Each row is a point. Before rounding, the points of a table are all equally far from one centre. They may lie mostly on one side of it. Where is the centre, to within rounding?
(in the rows, 128 means zero)

Points (9 x 2):
[[110 152]
 [173 176]
 [167 124]
 [112 165]
 [134 119]
 [180 161]
 [175 132]
 [128 122]
 [144 188]]
Centre: [146 153]

Points (14 x 9):
[[165 141  77 138 151  79 126 153 101]
 [113 120  82 159 119  84 157 102  80]
 [157 172  99 171 153 144 131 127 101]
 [ 92 207 166 185 121  82 154 156 111]
 [127  76 117 148 145  94 123 105 136]
 [132 175 145 213 114 122 168 108 105]
 [145 159 122 142 133 163 138 139 121]
 [155 106 152 182 141 139 165 133 143]
 [ 80 134 108 148 130  76 179  89 112]
 [139 157 113 202 160 118 124 180  79]
 [108 169  81 136 109 102 108 179 107]
 [177 170  88 185 107  92 129 130 104]
 [129 181 135 134 177 127 130 128 102]
 [112 178  82 148 158 118 153 120  88]]
Centre: [116 146 124 173 133  90 138 142 131]

Points:
[[112 113 158 137 113 107 129 162 179 107 106  84 127 120 123 112 123 177
  135 184]
 [121  60 164  96  90 118 120 112 171 113 140  90 134  91 154  97 206 161
  157 169]
 [147  88 191 150  73 138  74  61 157 122 112  99 133 121 155 106 144 143
  109 178]
 [121 112 193 131  84 133 114 130 169 123 118  90 150  84 149 135 142 185
  145 149]
 [138  88 173 135  93  80  62 134 144 152 137  89 133 106 128 125 174 126
  117 171]
 [121  69 126 161  74 134 109 104 159  59 140  96  91 117 124  97 101 165
  131 130]
 [127  53 174 167  99 111 115 109 135 124 134 105 107 112 151 125 184 160
   86  94]
 [107  80 172 126  69 135 118  84 171 103 139 110 143 102 139 143 128 178
   92 110]
 [114  81 177 138  86 119 100 129 151  44 129 101 150 115 159  82 176 129
  119 148]
 [115  62 110 135 125  95 148 123 181 111  99  83 117  91 110 121 158 179
  125  99]
 [130  52 158 113  89 110 101 130 150 107 134 101 154 109 186 107 132 188
  108 145]
 [116  75 137 139  41 102 131 105 165 138 104  67 119 119 143 128 142 124
  136 190]
 [ 93 125 161  99 164 123 120 123 199 113 119 106 117 148 164 119 172 140
  148 110]
 [ 83  72 167 158 107 131 113 106 157 109 146 115 117 137 125 102 181 156
  105 175]
 [120  77 144  94  91 111 123 120 160 128 102  96 134  84 119 125 142 206
  134 132]
 [ 96  93 186 141 109 140 104 127 175  98  94  78 105  87 144 128 169 163
  147 120]
 [116  74 178 131  80  98 137  77 135 122 110  94 118  98 183 106 207 120
  120 121]
 [131 102 172 111  55 116 123 147 166 114 115  59 154 106 129 100 133 137
  117 133]
 [122  75 149 152  71  94  96 156 184  84 105  88  78 155 121 131 124 127
   97 123]
 [130  86 201 134 120  52 100 105 169 117  89  83 123 106 144 140 112 162
  115 153]
 [115 122 182 186  76  90 135  66 150 114 136  90 123 142 136 122 136 125
  148  89]
 [103  41 182 133 133 132 110 106 168 108 137 104 104 139 131 157 143 170
  116 165]
 [125 104 181 131 107  71  80 111 171 122  80  70 154 112 144 129 175 155
  109 136]]
Centre: [153  89 148 132 105 102 121 104 174 107 121 123 116 126 142 120 147 129
 140 134]
